Each row is a point. Each copy is the shape, with its points in the same order, stretched, turned, moved and blurred by noise. Say if it was mirrored as well.
(in the rows, 128 means zero)

Shape (9 x 3):
[[140 193 126]
 [132  97 180]
 [153  65 114]
 [183 114 113]
 [118 200 118]
 [185 143 117]
 [128 197 110]
 [112  94 144]
 [195 108  82]]
Copy 1:
[[141 173  76]
 [ 97  78 139]
 [153  92 192]
 [191 112 136]
 [117 201  82]
 [182 124 113]
 [137 194  84]
 [100 117 155]
 [216 125 151]]
Copy 1 is: mirrored
Copy 2 (9 x 3):
[[159 195 158]
 [194 108 123]
 [129  91 132]
 [135 119 177]
 [146 213 139]
 [146 143 185]
 [146 213 154]
 [157 123 105]
 [114 118 188]]
Copy 2 is: mirrored
Copy 3 (9 x 3):
[[144 177 176]
 [127 142  65]
 [153  89  99]
 [186 124 136]
 [124 173 188]
 [188 140 157]
 [145 168 193]
 [118 124  93]
 [200  96 159]]
Copy 3 is: mirrored

Shape, 9 rows:
[[151 115 169]
 [ 56 139 121]
 [192 107 110]
 [103 168 137]
 [ 73 125 187]
 [ 68 179 175]
 [ 82 148 135]
 [ 68 143 125]
 [ 91 102 142]]
Copy 1, 9 rows:
[[180 112 108]
 [102 153 184]
 [130 106  49]
 [137 183 140]
 [175 129 185]
 [170 192 190]
 [125 163 164]
 [112 158 175]
 [134 105 159]]
Copy 1 is: only turned
Copy 2, 9 rows:
[[186 124 107]
 [ 84 177  87]
 [151  91 170]
 [126 184 131]
 [157 172  50]
 [140 216  88]
 [107 170 104]
 [ 92 182  91]
 [124 136  74]]
Copy 2 is: mirrored
Copy 3:
[[107 136 167]
 [200 149 103]
 [ 68 116 113]
 [150 182 124]
 [184 149 173]
 [184 202 158]
 [174 163 120]
 [188 152 111]
 [168 116 130]]
Copy 3 is: mirrored

Shape (7 x 4):
[[161  96 107 131]
 [164 165  99 198]
 [136 118  49  96]
 [ 56 143 111 151]
 [169 118 140  89]
 [168 140 116  84]
 [117 109 184 170]]
Copy 1:
[[113  81 124  82]
 [175  55 105 154]
 [136 127  81  49]
 [ 93 143  73 175]
 [116 124 168  89]
 [139 134 149  82]
 [ 75  88 153 188]]
Copy 1 is: only turned
Copy 2 (7 x 4):
[[187 101 101 127]
 [166 128 135 220]
 [178 158  45 132]
 [ 88 109  83 171]
 [178 129 131  80]
 [185 161 116 104]
 [126  64 164 143]]
Copy 2 is: only turned
Copy 3:
[[155 132  90 108]
 [147 134  73 215]
 [ 80 145  77  94]
 [103  91 154 190]
 [163 171 126  88]
 [137 182 110 107]
 [202  98 165 169]]
Copy 3 is: only turned

Shape (11 x 6):
[[133 135 118 102 138 130]
 [ 87 111 136 157 113  74]
 [129 173 113 113 132 109]
 [136  97  75 110  93 130]
 [148 112 129 142 119 147]
 [148 113 126 143 115 136]
 [148 107 124 169 131 133]
 [145 118 121 102  88 134]
 [117 138 107 137 111  12]
 [ 86  99 132 111 130 143]
 [118 145 101 148 104 106]]
Copy 1:
[[113 130 123 105 147 117]
 [168  77 143 169 114 153]
 [146 140 110 122 169 142]
 [142  98  84  96  78  92]
 [111 148 135 135  95 108]
 [127 139 134 134  97 108]
 [119 141 139 162  95  95]
 [140 135 122  84  92 124]
 [249  76 134 148 152 140]
 [ 80  89 124 121 110 136]
 [163 123  99 147 121 139]]
Copy 1 is: mirrored
Copy 2 (11 x 6):
[[132 135 124 100 137 155]
 [115 109 149 117 112  79]
 [139 167 141  80 129 136]
 [127 124  96 125  69 153]
 [154 123 136 153 126 147]
 [156 125 133 148 120 139]
 [152 134 131 172 127 122]
 [156 114 127 108  97 161]
 [142 146 103  69  97  46]
 [ 90  90 148 119 128 155]
 [134 155 145 116  92 115]]
Copy 2 is: only turned

Shape, 11 rows:
[[160 111 106 165  82 178  56  69]
 [129 143 129 159 171  82 145 125]
 [ 74 132  83  96 166 104  81 138]
 [131 116 125 143 144 142 145 123]
 [152 138 157 170 110  77 127 136]
 [139 136 121  84 140 136 117 119]
 [ 71 132 115 131  55 129 137 146]
 [143  68  72 100 137 104 106 119]
 [249 173  78 119 150 121 189 125]
 [ 81 147 136  94 109 130 126 159]
 [ 75 125 144 157 124 126  96 188]]
Copy 1, 11 rows:
[[148 118 133  71  79 117  36  32]
 [ 87 182 102 112 158 132 159 126]
 [119 129  61 181 178  86 132  96]
 [129 133  98 117 144 167 125 119]
 [ 99 171 133 105 104 108 128 145]
 [161 115  78 126 133 112 143 106]
 [ 86  90 122 188  75 141 120 116]
 [119  88  36  93 165 106 105 127]
 [155 191  25  50  82 172 178 128]
 [137 117 103 196 117 118 151 125]
 [123 152 130 205 145 131  91 149]]
Copy 1 is: mirrored
Copy 2, 11 rows:
[[132 148 104 125 205 141  23  75]
 [133 110 125 172 150  92 158 125]
 [ 64 135  96 103 158  69 124 154]
 [120 111 133 143 137 137 132  99]
 [161  97 158 182 152  87  95 125]
 [130 134 123  92 125 122 108 147]
 [ 68 133 166 142 102  94  57 124]
 [109  92  68 108 128  91  98 121]
 [201 138  66 196  56 162 131 159]
 [ 78 127 175 116 116 102 101 156]
 [ 71  96 170 153 186 108  96 140]]
Copy 2 is: only turned
Copy 3, 11 rows:
[[167  88 106 171 150 155 124  28]
 [ 66 142 164 133 141 111 142 158]
 [ 34 161  93 111 124 124 116  74]
 [103 122 146 130 136 149 150 140]
 [119 113 171 135 103  93 115 148]
 [114 148 122  94 125 135 155 105]
 [113 121 167 101  91 151  63 105]
 [ 84  89  92  79 172 113 122  95]
 [161 177 153 101 223  98 138 170]
 [ 84 161 139  88  69 144 110 122]
 [ 86 117 117 139  59 146  84 140]]
Copy 3 is: mirrored

Shape (13 x 9):
[[114 123 149 134 192 141 113 118 207]
 [ 80 190 172 119 106 125 144 168 114]
 [148 149 156 187 142  62 108 147 120]
 [144 106 165  74 123 128 143  93 170]
 [ 77 200  98 235 161  83 109 144 108]
 [114 172 116  92 192  64 134 140 113]
 [ 97 236 108 157 163 136 119 143 112]
 [144 137 161  69  86  97 157 115 124]
 [118 148 144 113 151 249 100 120  92]
 [ 91 124 113 144 143  95 101 141  99]
 [170  94 128  63 108 104 157 180 105]
 [139 119 130 140 106 104 157 119 182]
 [112 157 176 121 103 135 208 140  75]]
Copy 1:
[[ 55 120  85  88 131 126 125 130 198]
 [ 88 167 164 180 119 132 134 147  91]
 [130 157 118 159 205 141  73 122 134]
 [ 96 126 118  95 117  81 170  63 157]
 [126 170  55 208 160 211  60 188 120]
 [ 92 148  64 124 195 151 177 127 103]
 [ 87 185 103 166 118 220 126 158 101]
 [118 155 139 113 143  75 161  87  80]
 [101  83 178 119  48 208 153 149 128]
 [119 116  93 144 160 146 121 164  96]
 [166 143 165 107 179  86 195 153  98]
 [127 181  97 127 121  79 122 115 161]
 [144 144 165 214 134 131 178 113 109]]
Copy 1 is: only turned
Copy 2, 13 rows:
[[123  79 120 109 161 181 138 171 173]
 [ 65 157 111 131 129 121  91 192 137]
 [179 107 130 143 134  71  90 183 147]
 [108 126 166 114 115 152 187 127 168]
 [167 139  37 159 185  96  46 186 141]
 [150 162 120  70 177 121 141 173 137]
 [141 165  42 108 141 146  91 182 117]
 [108 158 157 108 108 106 188 126 145]
 [ 85 119 129  76 121 205 115 115  67]
 [127 105 117  95 172 101  99 135 136]
 [109 105 159  82 135  75 209 138  83]
 [120  98 100 162 125 118 161 146 162]
 [ 93 176 159 171 138 121 165 152  76]]
Copy 2 is: only turned
Copy 3, 13 rows:
[[108 121 105  98 182 146  87 178 197]
 [114 193 144 166  98 112 160 130 184]
 [144 147 149 177 110 114  33 139 153]
 [105  98 148  90 184  88 145 153 137]
 [159 189  84 202  81 170  46  91 172]
 [174 224 120 139 162 103  87 145 130]
 [180 196 114 142  95 172 109  99 185]
 [130 128 166 126 144  63 164 126 122]
 [ 84 130 180  76 117 214 151 121 119]
 [107 183 114 152 109 119  82 118 108]
 [138 154 177 117 105  71 149 198  73]
 [135  87 113 137 134 100 131 156 159]
 [121 149 184 184 124 124 189 151 117]]
Copy 3 is: only turned
Copy 4:
[[ 96 176 182 132 150 121 101 157 176]
 [138 152 150 100  67 111 144 132  71]
 [124 155  88 173 160 104  83 179  85]
 [112 115 143 131 117  71 133 136 187]
 [126 196  83 151 179 182  97 141  17]
 [163 185 115  84 176 100 122 136 107]
 [165 208 117 122 133 155  87 100  76]
 [150 112 109 127  97  62 152 132 148]
 [160 104 212 136 102 144  69  68 139]
 [120 119 116 113 160 146 102 145  85]
 [181  85 127 105 110  97 139 181 151]
 [104 137  99 150 123 126 134 158 154]
 [170 140 146 132  88 100 177 124  72]]
Copy 4 is: only turned

Shape, 15 rows:
[[132  88 208 184 134 110 182 116 110]
 [108 144 113  42 147 131 126 169 153]
 [145 102 182 122 154 122 182 118  81]
 [174 115 118 178 113 137 223 126  88]
 [ 62 182  87  88 123 173  84 128 162]
 [ 73 134 152 114 148  55 156 156  55]
 [115 129 177 149 166  55 160 135  93]
 [173 118 139 185 111  92 165  81 167]
 [168  59 103 153 136 107 158 100 121]
 [124 136  95 114  98 139 135 189 172]
 [ 52 113  96  81  73 150 140 137 138]
 [116 169  94 107  97 150 114 103 135]
 [116 117 193 114 116  79 102 162  35]
 [ 59 154  60 101 131 175  85 136 165]
 [ 67 147  92 121 143 164  80 166 137]]
Copy 1, 15 rows:
[[217  71 154 135 111 162 147 163 156]
 [122 148  35 126 149 168 147 149  83]
 [189  90 153 152  92 170 190 150 121]
 [168  66 169 128  49  84 209 105 185]
 [ 78 189  98 182 169 164  55  94 105]
 [185 136 125 138  38 155 112 201 104]
 [195 122 140 108  72 167 124 209 131]
 [190 122 163  55 137 131 121 120 176]
 [226 133 151 110 143  95 188 140 131]
 [113 103  59 117 138 112 117 125 146]
 [167 142  62 173 124 142  99  80 111]
 [119 152 127 136 134 141  92  66 110]
 [166  59 137 145  72 172  94 179  59]
 [ 94 192  97 200 184 140  73  96 101]
 [ 98 159 116 197 162 140  75 134  98]]
Copy 1 is: mirrored
Copy 2:
[[108 129 137 166  58 131  79  94  76]
 [126  49 140 150 123 166 203 134 156]
 [135 116 175 159  80 135 115  71  84]
 [174 184 144 213  80 132 125 108  60]
 [ 97  86 128 141 160 208 177 198 169]
 [ 97 100 169 118  84 110 158 150  91]
 [ 77 118 157 158  81 113 138 115  86]
 [ 85 189  74 195 114 131 142 103  76]
 [164 131  81 175 148  91 133  85  61]
 [139  87  89 177 117 166 178 160 162]
 [147  82  89 118 115 181 172 188 120]
 [108 158 111 137 147 173 168 174 148]
 [121 107 165  88  90  84 126 124 163]
 [108  76 108 147 172 202 179 208 144]
 [115  63 128 143 155 176 146 199 158]]
Copy 2 is: only turned

Shape, 15 rows:
[[123 105  95 137 115 203 120  92  51  51 118]
 [122 102 122  89 146 131  90 141 134  54 118]
 [125 141 166 173 161 139 134 173 137 102 139]
 [ 96 173 143 140 194  91 138 107 139 130  88]
 [226 135 106 108  99 158 141 148 145 164 150]
 [131 125 150 166 168 145 149 111 147 156  87]
 [ 95 166 162 127 202  42 161 133 180 158 150]
 [124 115 169 110 116 198  91 104 132  53 117]
 [141 122 137 179 141 108 140  98 156 105 150]
 [120  70 146  75  83 196 139 122 134  73 162]
 [127 104 166 149 123  85 133 133 127 123  92]
 [ 72 160 126 166 121 104 121 151 180 128 104]
 [231 147 160 120  41 150 103 116 148 187 177]
 [105 138 168 136 165 128 123 147 107 162 161]
 [126 134 163  80  97 184 157 117  87  31 112]]
Copy 1 (15 x 11):
[[186  93  95  89 164 234 145 176 119 119 162]
 [136  95 173 105 126 189 143 158 133  65 112]
 [112 116 149 180 140 131 154 149 143 118 194]
 [127 137 134 118 190  85 174 100 177 103 145]
 [149 182 127 103  64 122  87 183 103 169 141]
 [127 149  78 149 130 115 148 115 172 137 146]
 [ 98 118 162 126 162  25 135  94 162  88 160]
 [131  81 149 108 101 211 153 140 147 134 155]
 [102 137 113 100 133 138 128 116 139 101 207]
 [136  35 127  87  67 181 123 179 106 127 141]
 [148 127 127 129 111 118 181  85 119  93 141]
 [ 59 130 132 142 162 103 185 117 102 118 130]
 [141 170 147  94  39 120  77 121  64 212 170]
 [150  97 145 162 157 101 112 116 122 132 162]
 [175  56 153  73 113 179 197 170 136 138 158]]
Copy 1 is: only turned
Copy 2:
[[ 76  25 126  77 162 136 168 140 141  81  97]
 [168  88 138 107 230 125 113 150 151  86 109]
 [120 128 121 183 145 175  85 144 158 131 132]
 [187 148 177 189 123 167 121 131  91 109  75]
 [136 160  66  61 115 172 123 105 126 175 196]
 [152 134 141 156  98 149 135 109 136 171  97]
 [235 166 172 222 110 196  82  96 103 104 137]
 [111 105 170  91 183 119 147 165 194  98 125]
 [130 131 129 167 136 148 104  57 147  98 119]
 [149  72 131  67 164 123 172 142 216  86 188]
 [143 124 123 187 157  84 134 118 106 138 126]
 [172 159 106 169 101 102  79 144 150 110 103]
 [ 84 193 105  66  89 120 113  88 118 180 249]
 [149 108 175 163 101 169  76 144  99 144 163]
 [112  90 139 112 177 142 230 182 169  58 152]]
Copy 2 is: mirrored
Copy 3, 15 rows:
[[156 122  65 157  16 188  81  98  88 125 136]
 [153  96 162 134  75 168  66 134 169 137 114]
 [ 71 158 174 148 130 172 118 167 123 115 109]
 [127 167 193 114 111 130 145  84 144 116 111]
 [134 134 126  82 207 167  47 170 115 138 212]
 [105 148 164 129 133 164 111  83  97 119 114]
 [118 122 248 105 182 116 180 144 161 113 107]
 [ 98  97 108 100  44 146  49 101 155 113 109]
 [ 78 106 158 165 139 135 132 123 105 135 130]
 [115  42  96  87  84 188  66 155 156 105 125]
 [125 116 166 141 143 131 103 129 104 103  78]
 [ 89 149 155 133 174 123 137 142 159 167  54]
 [ 75 126  85  32 192  90  45 172  91 146 215]
 [115 132 172  79 112 148 151 170 113 140  97]
 [150 124  92 107  40 152  55 121 152  29 126]]
Copy 3 is: mirrored

Shape, 17 rows:
[[113 139 113 174  95 168 180 106  97 132  71 119]
 [155 172 130 116 160  95 135 125 142 158 102  77]
 [184 175 134 157 117  88 128 158  73 120  86 146]
 [171 120 126 143 163 133  99 179  84 123 137 158]
 [116 106  78 171 128 193  81 117 104  85  95 136]
 [192 100 172 158 117 112 123 112 107 101 109  58]
 [ 91  75 169 142 130 124  80 159 159 102 179  47]
 [ 91 113 172  73 149 119 116  92 148 183 127 146]
 [ 94 162  96 104 109 148 130 152 145 131 172 155]
 [127 106 156  64 146 155 134 185 163 127  93  49]
 [ 85 148  95 124  88 106  77 111 186 188 176 114]
 [ 99 172  94 154  60 143 115  94 159  89  62  99]
 [ 78 169 154  48 118 152  91 124 100 147 160 116]
 [ 85 110  85 109 129 148 134 107 161 127 136  44]
 [100 143  78 119 140  87 101 178  85 131  81 149]
 [141  59  77 127 101 171 128 127 129 163 165  86]
 [192  68 153 121 151  91 150 154 127  85 136 126]]
Copy 1, 17 rows:
[[149 117 164 125 152 179 176 110  64 119 100 138]
 [103 159  91  87 120 152 111 116 138 127 124  92]
 [ 89 146  94 102 137 212 132 171 103 170 137 107]
 [150 119  84 129 152 177 106 161 147 192 141 126]
 [169  57 150 158 147 177  86  75  99 132 146 163]
 [154 119 137  58  90 148 108 151  76 170 108 114]
 [136 114 177 133 107  90  64 151 142 167  70 138]
 [109 131  75 141 121  89 158 120 137 142 111 161]
 [122 167 119 194 162 130 100 140 127 108 134 172]
 [151 104 126  78 101 148 105 153 171  95  73 161]
 [104 203 108 200 110 109  59  82 125 127 103 153]
 [101 116 171 152  99 174  88  81  67  70 129 169]
 [ 92 164 104 135 178 106  92 107 155 133 121 203]
 [157 127 156 139 144 104  80  86 110  78  80 144]
 [ 80 100  76 159 173 189 110 144 128 137  89 132]
 [219 149 118 142 139 136  94 115  97 137  76 165]
 [165 102  90 104 108 131 139 224  95 156 115 120]]
Copy 1 is: mirrored
Copy 2:
[[ 99  77 162 175 176 109 158 131 103 121  78  70]
 [180 103  95 143 161 120 113 142 134 192 189  77]
 [182 172 108 180 126 106 155 158  53 153 156  66]
 [157 159  95 146  92  94  99 166  64 162 125 120]
 [100 118 146 130 136  93  73 139 118  67  68  89]
 [123 105 166 120 124  47 123 113 101 145 211 109]
 [ 62 106 145 124  84  64  79 136 216 152 200 148]
 [108 119  87 116 112 178 113  60 162 205 131 108]
 [108 148 125 168 142 197 120 178 146 159 116 120]
 [124 102 169  79  90 102 106 179 192 205 148 103]
 [112  83 100 160 128 202  85 139 198 123 183 105]
 [115 110 185 155 178 149 123 137 184  76 124  42]
 [ 64 173 108 135 113 175  91 135 131 213 150  66]
 [ 76  62 133 110 170 113 104 164 204 137 154 107]
 [147 168  52 154 105 121 148 199 133 133 107  61]
 [ 75  41 151 109 115 119 104 181 125 111 142 152]
 [146 150 132 101 103  84 157 139 111 164 171 174]]
Copy 2 is: only turned
Copy 3, 17 rows:
[[144 136  28 143 154 131 142 133  70 167  74 124]
 [178  74 151 103 177 121 182 100 115 125 127 115]
 [246 162 111 116 190 146 158 108  89 156  98 157]
 [211 140 133 108 144 155  93 147 132 146 160 115]
 [132 136  15 165 105 128  91 156 165 180 123 143]
 [213 133 117 197 125 110 159 146  73 128 119 142]
 [ 78 157 122 152 107 147 153 175 127  72 186  95]
 [ 74 100 162 101 200 127  81 146 161  79 101  86]
 [ 56 144 101  40 104 155 105  95 135 139 128 101]
 [131  71 167  88  87 129 210 198 131 121  99  58]
 [  7 149 116 100 171 142 121  58 162 141 161 111]
 [ 82 161  27 156 140 129 201 103 142 172  56 180]
 [ 90 129 133  78 136 139 104 120 177  43  83  41]
 [ 47  87  69 119  97  90 166 137 139 128 147  78]
 [157 144  81  79 200 100 170 140 167 149 123 106]
 [ 78 120  81 141  78 102  95 141 101 193 183  61]
 [195 122 163 124 106  99 138 192  78 139 145 159]]
Copy 3 is: only turned
Copy 4:
[[128 147 174 168 128 123 178 153  66 129 131 171]
 [124 123 116  62 191 113 171 133 117 171 123  87]
 [196 100 123 116 146  76 164 113  94 158  92 108]
 [171 102 170 101 142 108 124  55 114 171 143  90]
 [160 189 200 184 151 176 148  81 115 144 142 152]
 [146  85  76 128 124 153 212  76 114 144  97  76]
 [101 104  93 122 128 188 152  56 173 216 139 106]
 [ 66 123 188  87 157 125  99 154 180 132 136 105]
 [146 174 171  76 131 129  76 133 153 159 165 174]
 [101  84 161  23 190 195 167  96 128 211 119 110]
 [130 197 154 117 123 147 116 174 194 191 150  99]
 [169 192 130 163 166 176 178 187 136 150  97 185]
 [ 97 188 183  47 138 128 113  83 194 148 118 170]
 [ 79 188 141  97 154 198 141 110 120 169 143 131]
 [139 147 187 114 180 112  98 108  91 204  92 111]
 [115 167 195 113  82 189 144  87 104 165 160  75]
 [143  42  92  83 139 153 107  79 107 145 124  68]]
Copy 4 is: mirrored
